Each row of a before or after table is a point. The points were changed in one or more steps. Then noise was added and the rows were shuffled. The steps act on how far a point lies along the listed directions, d1 being the first. What was done? A step turns or swaps two directions, mirrors them in a line or flattens them onto one, adds a multiple of one to another, or multiplies one. Angles are multiples of 10 degrees, from the lower direction toward the higher: turns from -170 to 170, lines from 10 to 170 but not 90. Use the fewest steps. Two steps may share a direction if one is a turn and the other turns, adds or multiplies; they go together, in the order done. Otherwise the lowest direction goes first.

Directions:
(1): [0.48,-0.16]
(2): [-0.16,-0.48]
Before (14 x 2):
[[-0.14,-0.63],
[0.01,-0.38],
[-0.05,0.10],
[0.21,0.29],
[0.28,-0.17],
[0.15,-0.21],
[0.74,0.38],
[0.38,0.22],
[-0.10,-0.43],
[0.58,-0.42],
[0.87,0.03],
[-0.13,-0.02],
[0.13,-0.16],
[-0.50,-0.13]]
After (14 x 2):
[[0.08,-0.23],
[0.06,-0.20],
[0.40,0.30],
[0.59,-0.29],
[-0.74,-0.36],
[-0.39,-0.18],
[0.00,-0.34],
[0.40,-0.18],
[0.30,-0.25],
[-0.06,0.09],
[-0.36,0.01],
[-0.01,-0.73],
[-0.53,-0.68],
[0.08,0.09]]
Steps: swap d1 and d2

Directions:
(1): [-0.40,-0.42,-0.21]
(2): [0.43,-0.44,0.05]
Before (11 x 3):
[[0.23,0.29,0.11],
[-0.37,-0.37,-0.48],
[0.39,-0.73,-0.03],
[0.10,0.00,0.17],
[-0.52,0.64,0.03],
[0.01,-0.59,-0.41],
[-0.02,0.05,0.12],
[-0.64,0.32,-0.20],
[-0.21,0.66,0.11],
[0.10,-0.09,0.07],
[0.70,-0.07,-0.05]]
After (11 x 3):
[[0.22,-0.57,-0.34],
[0.13,0.69,0.18],
[-0.25,0.35,-0.04],
[-0.55,-0.07,-0.43],
[-0.07,0.08,0.08],
[-0.20,0.05,0.11],
[0.56,-0.40,-0.13],
[-0.32,-0.73,-0.25],
[0.69,0.31,0.22],
[-0.13,-0.09,0.01],
[0.44,0.62,0.30]]
Steps: swap d1 and d2

Directions:
(1): [0.37,0.14,0.59,-0.08]
(2): [-0.01,0.68,-0.12,0.18]
(3): [-0.11,-0.14,0.20,0.66]
(4): [-0.60,0.09,0.33,-0.17]
Before (8 x 4):
[[-0.62,-0.16,-0.10,0.47],
[0.11,-0.02,0.17,-0.49],
[0.16,-0.03,-0.67,-0.30],
[-0.24,-0.37,-0.69,0.30],
[0.17,0.62,0.38,0.25],
[0.02,0.28,-0.53,-0.74],
[0.08,-0.11,-0.18,-0.01],
[0.16,0.39,0.18,0.10]]
After (8 x 4):
[[0.00,-0.19,-0.13,-0.02],
[-0.20,-0.38,-0.45,-0.40],
[-0.29,0.11,-0.21,0.71],
[-0.14,0.08,0.42,-0.15],
[0.29,0.20,-0.08,-0.38],
[-0.30,-0.46,-0.55,0.36],
[-0.23,0.21,0.71,-0.10],
[-0.25,0.06,-0.50,-0.77]]
Steps: turn d1 and d3 by -10 degrees; swap d2 and d4

Directions:
(1): [0.18,0.06,-0.16,0.03,0.51,0.66]
(2): [0.44,0.15,-0.10,-0.54,0.31,-0.37]
Before (12 x 6):
[[-0.13,-0.06,0.02,0.21,0.00,0.32],
[-0.26,-0.02,0.05,0.52,0.01,0.52],
[0.43,0.10,-0.36,-0.29,0.94,0.57],
[0.15,0.06,-0.30,0.09,0.56,0.70],
[-0.31,-0.07,0.04,0.04,-0.26,-0.05],
[-0.24,-0.07,0.07,0.21,-0.19,0.14],
[0.02,-0.05,-0.10,0.17,0.27,0.76],
[0.56,0.13,-0.37,-0.32,1.08,0.84],
[-0.07,0.11,-0.18,0.31,0.61,1.06],
[-0.07,-0.12,0.08,0.42,0.05,0.48],
[-0.15,-0.02,0.05,0.01,-0.08,-0.21],
[0.13,0.14,0.04,-0.32,0.06,-0.06]]
After (12 x 6):
[[0.85,0.22,-0.35,-0.93,0.92,-0.21],
[-0.01,0.17,-0.02,-0.09,0.09,0.28],
[0.06,0.08,0.07,-0.19,-0.22,-0.69],
[0.65,0.15,-0.34,-0.65,0.78,-0.16],
[0.37,0.28,-0.08,-0.80,0.28,-0.89],
[0.18,-0.03,0.15,-0.14,-0.15,-0.56],
[0.11,-0.05,0.10,-0.19,-0.15,-0.33],
[0.34,0.06,-0.01,-0.47,0.00,-0.50],
[-0.15,-0.06,0.11,-0.03,-0.26,-0.24],
[-0.30,-0.05,0.07,0.05,-0.24,-0.09],
[-0.20,-0.06,0.04,0.13,-0.03,0.03],
[0.49,0.12,-0.24,-0.59,0.35,-0.41]]
Steps: swap d1 and d2

Directions:
(1): [-0.44,0.09,-0.46,-0.03,0.06,-0.32,-0.37,0.61]
(2): [-0.10,0.56,-0.31,0.25,-0.20,0.13,-0.43,-0.54]
(3): [-0.16,-0.28,0.02,-0.44,-0.04,0.72,-0.42,0.04]
(4): [-0.33,-0.22,-0.61,-0.19,0.29,0.06,0.47,-0.38]
Before (10 x 8):
[[-0.05,-0.21,-0.03,-0.05,0.05,0.18,0.20,-0.32],
[0.25,-0.03,0.04,-0.02,-0.14,0.56,-0.31,-0.48],
[-0.12,0.48,-0.44,-0.03,0.05,0.00,-0.09,-0.39],
[-0.22,-0.20,-0.22,-0.34,0.17,-0.08,0.37,0.07],
[-0.19,-0.12,-0.26,-0.09,-0.03,-0.24,-0.07,0.12],
[-0.27,-0.01,-0.62,0.07,0.27,-0.37,0.38,-0.07],
[0.02,-0.34,-0.05,-0.10,0.12,-0.13,0.24,0.31],
[0.16,-0.11,-0.17,0.04,0.16,0.06,0.48,0.11],
[-0.04,0.09,-0.03,0.02,0.00,-0.38,0.07,0.29],
[-0.22,0.09,-0.47,0.09,-0.03,-0.42,0.10,0.11]]
After (10 x 8):
[[-0.03,0.15,-0.04,0.05,-0.02,-0.47,-0.04,0.47],
[-0.41,-0.18,-0.52,-0.13,0.06,-0.30,0.00,0.12],
[-0.83,-0.30,-1.56,-0.20,0.70,-0.38,0.96,-0.53],
[-0.55,-0.39,-0.84,-0.46,0.46,-0.13,0.87,-0.28],
[-0.39,0.27,-0.85,-0.25,0.24,0.14,0.11,-0.56],
[-0.16,-0.36,-0.33,-0.15,0.25,0.29,0.60,-0.66],
[-0.54,-0.02,-0.96,-0.08,0.17,-0.45,0.28,0.06],
[0.39,-0.05,0.23,-0.06,-0.18,0.75,-0.31,-0.59],
[-0.05,-0.38,-0.25,-0.09,0.24,-0.26,0.39,0.23],
[0.01,-0.22,-0.52,-0.04,0.32,0.07,0.84,-0.15]]
Steps: multiply d1 by 1.6; add 0.3 times d2 to d3; multiply d4 by 3
